Each row of a before or after table is a point. One or more steps were done to the points. Then noise was added and the rows were shuffled. The steps act on how far a point lies along the listed directions, d1 being the first. Write out the steps. A step turns or swaps two directions, mirrors them in a line or flattens them onto one, adds a multiple of one to another, or multiplies one. Angles are multiples of 10 degrees, from the lower direction toward the higher: turns from -170 to 170, lines from 10 to 170 but not 90. Use the fewest steps. Two steps may share a direction if one is a turn and the other turns, adds or multiplies; they go together, in the order done. Otherwise the lowest direction goes first.
In the rows, zero is written as 128.

Directions:
(1): [152 160 177]
(2): [101 181 107]
(3): [180 141  94]
Before (12 x 3):
[[149 113  99]
 [100 139 121]
 [101 144 170]
 [ 83 190 136]
 [ 92 201 158]
 [163 136 121]
 [110 113 114]
 [146 120 111]
 [152 112  96]
 [133 211 137]
 [155 132 123]
 [127 122 143]]
After:
[[162 116 118]
 [ 89 144 110]
 [166 117 117]
 [153 123 125]
 [107 107 103]
 [125 113 138]
 [161 137 141]
 [ 55 215 109]
 [124 249 137]
 [ 68 224 127]
 [ 88 136 146]
 [173 146 138]]
Steps: add 0.7 times d3 to d1; multiply d2 by 1.6

Directions:
(1): [ 94 182  97  67 144 142  92 133]
(2): [136 181 164 154  85  87  86 106]
(3): [157 190 147 159 167 161 160 159]
(4): [ 68 135 171 116  81 147 170 153]
(5): [144 122 162  86 155  62 138 175]
(6): [ 95 136 153 125 177 108 159  57]
Before:
[[141 128 116 137 113 139 103 124]
 [126 100  83  71 130 121 101 174]
 [167 113  94 167  89 166  99 102]
 [ 92 180 119  88 130 138  89 128]
 [125  94 120 131 123 134 144 129]
 [109 109 146  87 167  93 120  88]
 [117 171 150 133 113 112 111 130]
 [129 123 119 143 181 134 122  75]
 [133 131 142 122 112  91  90 108]
 [138  67 132 173 124 168 126 119]
 [ 95 144 131 129 110 133 120  50]
 [136  83 134 176 131  87 158  72]]
After:
[[122 178 143 115 198 144 137  99]
 [110 157 160  74 147  71 126  99]
 [188  62 141 127 104  72 113 142]
 [149 176 151 138 133 114 113 132]
 [100 171 136 121 107 131  93 115]
 [175   8 180 185 127 100 158 148]
 [127 107 128 122 180 107 118  81]
 [141 126 125 119 122 112 106 145]
 [187  46 189 237 138  63 215  98]
 [ 53 243  87   8 151 147  47 134]
 [124 190  69  67 168 173 100 191]
 [150  89 142 147 131 124 165 143]]
Steps: multiply d1 by 2.5; turn d3 and d5 by -130 degrees

Directions:
(1): [186 152  68 161 157  97 188 129 135 121  94 152]
(2): [131  71 106 103 189 144 147 104 165 187 152  96]
Before:
[[ 61 110 216 110  79 163  82 124  93 138 162  86]
 [142 190 111 163  86 106 159 148 109  88  89 156]
 [174 116  93 123 143 145 119 132 147 103  80 148]
 [ 82  29 154  83 134 152 104 106 152 207 164  76]
 [151 208 118 168 126  74 123 144  98  52  72 151]
 [139 162 146 126  97 130  97 125 144 141 131 128]
 [154 160 114 149 119 120 151 159  87  97  99 165]
 [167 149  68 173 148 123 170 126 119 108  82 165]
 [192  97  44 144 183 104 195 128 159 170 140 122]
 [102  85 163 106 121 184  94 121 145 171 152  77]
 [108 148 203 130  53 135  95 119  98  69 110 149]
 [120  60 124  92 167 123 124 101 160 176 177  97]]
After, 12 rows:
[[141  47  89 104 192 144 147 117 164 200 178  82]
 [ 97 121 188 122  78 173  69 139 113 129 138 106]
 [ 90 169 196 149  47 134  97 141  63  87 126 126]
 [159 167 154 161  70 114 141 128  98  58  80 172]
 [164 169  68 160 131 104 187 132 138 125  91 143]
 [168 134  85 136 160 120 182 149 109 126 103 151]
 [ 87  76 170  90 119 132  81 110 131 145 186  92]
 [165  97  88 113 160 155 116 118 155 121  95 133]
 [152 171 138 137 100 128 106 130 144 141 123 132]
 [161 108  62 149 189 138 174 119 143 151 107 141]
 [ 59  74 203 104  62 149  57 127 114 154 159 101]
 [175 181  74 163 193  67 167 124 133  90  72 142]]
Steps: turn d1 and d2 by 50 degrees

Directions:
(1): [ 92 135 141 200  56 101 135  59 166  96 109 161 142 105 118 106 154  99
 144 173]
(2): [168 169  78 167 121 170  89 161 123  78 133 108 132 154 141 158 106 162
 170 209]
(3): [107 142 130 110 185  92 140 127 161 124 243 154 114 130 167 110 131  94
 149 175]
Before:
[[137 152 107 134 161 137 109 154 132 120 187 114 106 138 157 123 120 128
  134 176]
 [130 105 129 116 105 133 131 136 105 140  63 116 121 109 107 126 132 143
  106  69]
 [108 139 124 167 103 113 120 108 145  92 142 132 121 121 119 113 133 107
  130 171]
 [109 118 149 116 132  93 150  92 148 137 186 141 136 114 155 112 150  89
  130 138]
 [143 154 100 123 141 136 120 149 137 114 158 112 119 152 146 138 121 134
  156 161]
 [137 145 107 147 130 123 129 129 159 106 155 134 121 128 125 126 124 128
  142 188]
 [145 148 116 130 144 133 112 145 118 112 141 114 130 132 124 136 130 135
  135 151]
 [110  87 150 145  82 122 136  93 120 153  48 122 132 126  92 127 143 115
   98  80]
 [127 108 135 130 133 117 129 109 128 132 132 140 136 112 122 105 138 118
  120 130]
 [132 125 122 116 169 131 136 138 135 135 159 126 122 134 138 130 114 135
  139 123]]
After, 10 rows:
[[126 122 128 159 107 138 131 107 142 119  93 128 137 122 114 131 123 139
  138 124]
 [163 172  75 182 114 152 100 147 158  69 147 119 126 141 129 145 112 150
  169 245]
 [160 180  76 218  75 175  77 137 132  65 108 102 125 140 138 143 117 157
  161 237]
 [167 170  88 167 117 159  88 149 115  78 120 106 137 140 125 153 123 156
  159 196]
 [ 81  90 184 114 100  70 171  53 151 158 148 156 141  92 135  92 171  68
  103  87]
 [112  84 147  53 165 106 154 148 108 181 116 125 110 106 119 109 136 120
   87  25]
 [116  95 153 111 143 102 144 104 131 150 139 147 136 101 122  95 145 104
  107 103]
 [170 184  60 186  89 171  88 152 135  60 110  98 131 166 139 160 113 161
  189 226]
 [125 155 108 152 141 122 107 137 141  84 182 127 114 136 135 126 119 116
  147 196]
 [ 86  53 185  33 202  74 177 123 118 221 160 133 103 125 123 103 143  80
   64   8]]
Steps: swap d1 and d3; multiply d2 by 3
